Each row is a point. Each copy is the shape, with its points in the same order, turned, moved and blurred by noise. Say if it was mirrored as well.

Shape (9 x 3):
1.2	6.2	0.7
1.7	-1.9	0.5
-3.1	-0.5	-1.8
-4.7	-0.5	-3.3
2.2	-1.5	-2.9
0.1	-2.8	-2.4
2.3	6.0	3.1
-0.8	-1.8	-1.3
-6.2	0.4	-0.3
Copy 1, 9 rows:
1.0	5.5	-0.5
-0.4	-1.5	2.6
-3.1	-0.5	-2.2
-4.4	-1.8	-4.5
1.7	-2.4	-0.7
-1.2	-3.0	-0.1
1.0	6.9	2.6
-1.2	-2.5	0.4
-6.0	0.2	-1.8
Copy 1 is: only turned
Copy 2, 9 rows:
0.9	4.8	-1.9
1.5	-2.6	0.4
-2.8	-1.8	-2.4
-5.0	-2.6	-4.1
1.3	-3.2	-3.1
-0.8	-4.9	-2.4
1.6	5.9	0.8
-1.4	-3.5	-1.4
-6.5	-0.8	-1.0
Copy 2 is: only turned
Copy 3 (9 x 3):
2.9	3.1	3.2
-1.8	-2.8	0.0
2.0	-4.4	2.2
5.0	-5.6	2.2
0.5	-2.4	-1.6
0.8	-4.5	-1.3
-0.2	4.1	3.7
0.7	-4.1	0.9
3.6	-6.2	5.1
Copy 3 is: mirrored

Shape (11 x 6):
2.8	0.9	-1.6	2.3	-2.0	-2.9
2.5	1.0	-0.7	-2.6	2.5	3.9
1.4	3.6	-2.1	4.4	2.4	-3.3
2.3	-1.1	0.7	-3.5	1.1	-2.0
2.9	-2.2	-2.3	-1.7	2.0	5.3
-3.7	3.3	-3.4	8.6	-1.3	-1.2
-3.1	0.8	-3.0	-3.3	2.0	-3.2
-1.4	0.1	0.0	7.5	0.8	-2.4
1.8	-0.3	2.4	0.1	-2.0	8.5
1.8	2.2	2.7	-2.0	-1.4	-4.1
-0.8	-0.6	-3.5	0.7	-0.7	4.7
Copy 1, 11 rows:
1.2	1.4	-2.3	0.9	-1.4	-5.1
2.6	0.2	0.9	-4.0	1.4	2.2
-0.9	5.2	-3.4	1.5	0.8	-2.3
1.3	0.2	1.2	-3.4	2.4	-4.4
4.4	-2.3	0.4	-2.4	2.1	3.0
-4.7	2.5	-5.9	5.3	-3.0	-0.9
-3.6	-0.6	-2.7	-4.5	3.7	-3.6
-2.7	1.4	-1.5	5.8	-0.5	-2.4
3.6	-2.1	4.1	-0.8	-3.9	3.9
-0.6	2.5	2.0	-3.1	-0.6	-6.2
0.5	-2.5	-2.3	-1.0	-1.4	2.1
Copy 1 is: only turned
Copy 2 (11 x 6):
2.1	0.0	-1.7	1.2	-3.7	-2.9
1.8	-1.6	-1.4	-2.1	0.7	4.5
2.4	2.7	-3.8	2.7	0.4	-3.5
0.9	-3.0	0.7	-3.4	0.2	-1.3
1.3	-4.4	-1.5	-0.1	-0.1	5.9
-2.6	5.2	-5.0	6.8	-3.4	-2.1
-3.4	-1.3	-4.5	-3.3	1.1	-2.3
-1.2	2.6	-0.7	6.2	-0.8	-3.2
0.2	0.0	2.8	0.2	-3.5	8.4
1.2	0.9	1.2	-4.1	-1.9	-3.5
-1.9	-1.7	-3.5	1.5	-2.8	4.5
Copy 2 is: only turned
Copy 3, 11 rows:
-0.7	4.0	-2.0	-2.0	-1.6	0.1
3.6	-2.0	-2.1	1.0	2.8	3.2
-0.5	6.1	-4.1	1.9	0.8	-1.2
3.4	-0.8	0.8	-1.3	0.4	-1.5
1.7	-2.5	-2.1	-1.7	4.0	4.7
-7.4	4.8	-4.6	4.5	-2.4	1.0
0.9	-3.0	-3.5	1.7	-1.4	-4.0
-6.3	4.8	-0.6	2.5	0.7	-0.5
0.9	-1.8	2.6	1.3	1.9	9.2
3.6	2.5	1.2	0.2	-3.3	-2.0
-1.5	-2.2	-3.8	0.8	0.5	5.0
Copy 3 is: mirrored
Copy 4 (11 x 6):
2.5	0.5	-1.9	3.7	-0.8	-2.2
-4.1	0.9	-0.9	-2.4	1.9	-3.0
0.5	2.5	-1.4	6.9	3.2	-2.2
1.7	-2.0	-0.7	-1.8	3.1	-2.7
-5.8	-1.7	-2.3	-2.1	0.0	-2.9
-1.0	3.3	-2.5	9.5	-0.7	3.9
1.4	0.1	-4.4	-0.2	5.9	1.8
-0.2	-0.5	0.8	8.5	0.9	1.6
-5.9	1.0	2.7	-2.6	-4.2	-0.4
4.7	1.1	1.4	-0.3	2.2	-1.7
-4.8	0.4	-3.5	0.4	-1.3	1.3
Copy 4 is: mirrored
